Each row is a point. The last column is the point's height on a tilted bowl or saddle (a function of degree 2), plus a little noise. Along how many of its main directions does it bend up, bend down or stay straight?

Points (17 x 4)
[[ 20  32  -8   8]
 [  7   0  22  14]
 [ 26  36  58 -30]
 [-29  24  23   8]
 [-35  15  31   9]
 [ 21  -6  13  24]
 [-18 -16  18   5]
 [  1  48  19 -20]
 [ 36   8  29  18]
 [ -6 -60  30  -1]
 [-28  -7 -10  10]
 [ -3 -13 -15  19]
 [ 25  -1   2  28]
 [ -6   5  28   7]
 [-31   4 -18  19]
 [ 38   2 -39  60]
 [-35 -59  55 -17]]
Directions: 2 up, 1 down, 0 straight

Points (18 x 4)
[[-19  -4   3 -14]
 [ -1 -13  -8 -22]
 [ -9  -7  -2 -20]
 [  8  28 -55 -22]
 [ -2  46 -23 -16]
 [-10   8  -6 -26]
 [-60 -13  23  60]
 [ 19 -16   9  -4]
 [-29 -22 -11  -4]
 [ 21  -8 -23 -20]
 [ 14 -11  -6 -19]
 [ 28  24  13   8]
 [-26 -21  29  22]
 [ -5 -12   6 -14]
 [-19 -34 -21  -3]
 [-28 -43  29  46]
 [-13 -10   6 -14]
 [-29 -14   8   1]]
Directions: 3 up, 0 down, 0 straight

Points (26 x 5)
[[-14   4  -8 -47   6]
 [-21 -27 -52   4  25]
 [ 19  40  19 -14  -1]
 [-14  38  28  12  11]
 [ -7 -26  14  24   1]
 [ 18  11  47 -20  -1]
 [-35 -36   6  14  13]
 [ 58 -18  19 -21  26]
 [-60 -16 -32 -19  41]
 [  7 -17  29 -11  -5]
 [ -1 -28  24 -23   1]
 [ 22  -2   7  11  -4]
 [-17  -4 -56  11  21]
 [-23 -14  30 -26   6]
 [-19   3  -4 -29  -1]
 [ 16   9 -29 -40   7]
 [-27  -5 -12 -31   6]
 [-31 -21  -5 -20   8]
 [ 10   7  34  21  -1]
 [  5  13  25 -19  -8]
 [ -2  49  49  -6  17]
 [ -9  14  31  14  -1]
 [-27  27  25 -15   9]
 [ 57 -21 -47  14  60]
 [-16   5 -26  33  13]
 [ 19  21 -11  45  21]]
Directions: 4 up, 0 down, 0 straight

Points (47 x 7)
[[  4 -23 -28  33 -19  19  29]
 [ 19   7  -6 -53 -24  -7  14]
 [-10  27 -14  56  14   0  60]
 [-15 -17  -4 -11 -22  12  16]
 [  7   3 -60  56 -16 -20  40]
 [  3 -11 -18   0 -25  20  22]
 [ 28  -5  39  11  23  -5 -12]
 [  7 -24 -19  -6  14   4  16]
 [ 45 -48 -29  13 -16  -5 -30]
 [ -6   0 -43  -4  18   9  42]
 [ 35 -17  -9  -4 -26  -2  -4]
 [ -6 -38  -4 -47  15   2  22]
 [-24   7  -2  -1  33  -1  23]
 [ -2  14 -11   0  19   9  20]
 [ 16  -2 -18   9  10  33  39]
 [ -1  -6   9  38  15 -35   6]
 [-20   0  -8 -13 -18 -10  10]
 [-15 -15 -11  24 -19 -21   9]
 [-32  16  19  13 -37 -11  15]
 [  0 -33 -23 -29  24  -2  26]
 [-28 -15   1   2  15   3  19]
 [-30  -1 -28 -10  17  28  39]
 [ -3  10  28   8  39  30  17]
 [-19  -3  -2  41  16 -12  31]
 [-39  36  -1   2 -15 -11  11]
 [ -3 -13  40   8   2   1  -7]
 [ 19   4   3   0  55   5  25]
 [-30  17  48  -3  15   3  -5]
 [ 15 -20   0 -18 -17  13   9]
 [-23 -12   6   5  -4  31  27]
 [  4 -17 -17   2  26   4  22]
 [ -3  -3   5  23 -21 -20   2]
 [-10  -6  11 -23 -19 -22   4]
 [  5 -32 -19  -2  23  28  38]
 [ 11  -4  22  19  26 -14  -2]
 [ 27  -5  -4  -4   5   5   6]
 [ -8  17 -24  24  12  30  49]
 [ 29  -6   1  26   2   1   2]
 [  6 -17  29  -8 -17 -14 -10]
 [-15 -31   0 -18  18 -36  11]
 [ 42   8  25  21  21   0   5]
 [ -3 -18  -2 -32   0   0   9]
 [ -5  22 -23   7 -14  -6  18]
 [  9  -8  -9 -11 -10   0   6]
 [-20  47 -27   9 -19  41  21]
 [ 17 -19 -16  -7 -33  16  17]
 [ -6  24  -8  -9  32   9  19]]
Directions: 4 up, 1 down, 1 straight

Points (61 x 9)
[[ 22 -36 -21   4  -5  16  14  -3 -14]
 [ 12 -19  -3  19  42  -5  15   5   0]
 [ 10  12   2  23 -14 -23  -9  -2   7]
 [ 16 -26  26 -12  22   2  15  -9 -18]
 [ 15   1   8   2 -13  13  31  10   8]
 [  1   9  -2 -12  11  -4  -5   6   5]
 [  9  26   0  26  -4  -1 -24  -1  13]
 [ 19  10 -26  -5 -12   1   3 -24 -30]
 [ -3  18   0  20  23  -6  -7 -15   1]
 [-21  -1 -14   3 -22   1  15  18  17]
 [-23  10  -3  20   6   1   2  -2   3]
 [-18 -11  -2   0 -39  -9 -15 -13  -3]
 [-11   6  24  15  17  30 -22  13  29]
 [ 13  -7  12   7  -3  -6  14  -1   2]
 [ 10  12  -9  -1   5  -4  35   5  15]
 [ 13  15   7 -13   7  11  -5   1   6]
 [ 30  25  -3  20   7  -8   6   4  12]
 [ -5 -16  11  16  -5   5  -7 -21 -10]
 [ 15  29   9   2  19   7  23   7  22]
 [  0  30  15 -32  21   9  26  -5  18]
 [-23  28  24 -26  21  15  -1  -4  20]
 [ 24  25  11 -21  22 -19 -36  41  38]
 [  3   5 -17  10  -2  32   1  -7 -12]
 [-29  29 -21 -13  17  21  19 -12 -13]
 [ -3  -1   0  -7 -16  37  -2  15   2]
 [ -7  25 -19 -21   3  -9 -18  15  -1]
 [ 23  37  43   0  18 -11 -21 -34  46]
 [ 11  26 -23 -42  13   8  -8  35  -8]
 [  7   5  -4  55   2 -19   3   5   7]
 [  4   5  -7  -1  17   5  16  10   7]
 [ -2 -13  19  11  21  -1 -14  21  20]
 [-12 -45 -12 -28   3   6  19 -23 -27]
 [  3   0 -10  -6  -4  11  12  -6  -8]
 [  7  17   1  -8  10   2  -6  -2   6]
 [-12 -18 -17 -30   5  -6  20  -8 -15]
 [  2  -1  16   0  -2   2  16 -59 -44]
 [  0 -39  60 -33 -23  29   1  26 -23]
 [ -1   2   9  20 -13 -39  -3  -5   3]
 [  7 -17  15 -11  14  16  26 -10 -13]
 [ -1 -27  -1  -4   8  18 -13 -48 -43]
 [ 12 -12 -16 -29  10  13  13   5 -16]
 [ 18 -16 -10  13 -13 -18 -23  13   5]
 [ 31  -3  20 -44   3  14   5  20  -9]
 [ 10  -3  19 -13   0   2  16  18  10]
 [ 14 -10   3  18   4  14 -16   1   4]
 [-10  19  47   3 -22   7  11 -30  -1]
 [  4  16 -12 -11  41  -2 -10   7   5]
 [-20   4 -26 -12  34  -4 -35   3   2]
 [ -3  12  12  21 -36  -8   3  -4   6]
 [-30  -7  16 -10 -11   6 -14  34  20]
 [-21 -11  -8  26 -24  -8  -8  12  15]
 [-22   2  -3  12   2  -4 -24 -17   0]
 [  4  -5  -4 -21  11 -11 -33 -26 -18]
 [-16  39 -10   2  17 -17 -29  -8   7]
 [  9 -21 -14  22 -30   8  -8   1   2]
 [  7  20 -11   4  23  23  27   1  -2]
 [  3 -11 -19 -17 -10 -36 -20   9 -15]
 [-15  -7  13  -4  14   8  -9  -1   7]
 [-14 -19 -25  32   1   6  26  -3  11]
 [  4   5 -24 -45  13  18  -2 -39 -60]
 [ 13 -15 -32  -5  -6   7 -20 -14 -22]]
Directions: 2 up, 4 down, 2 straight
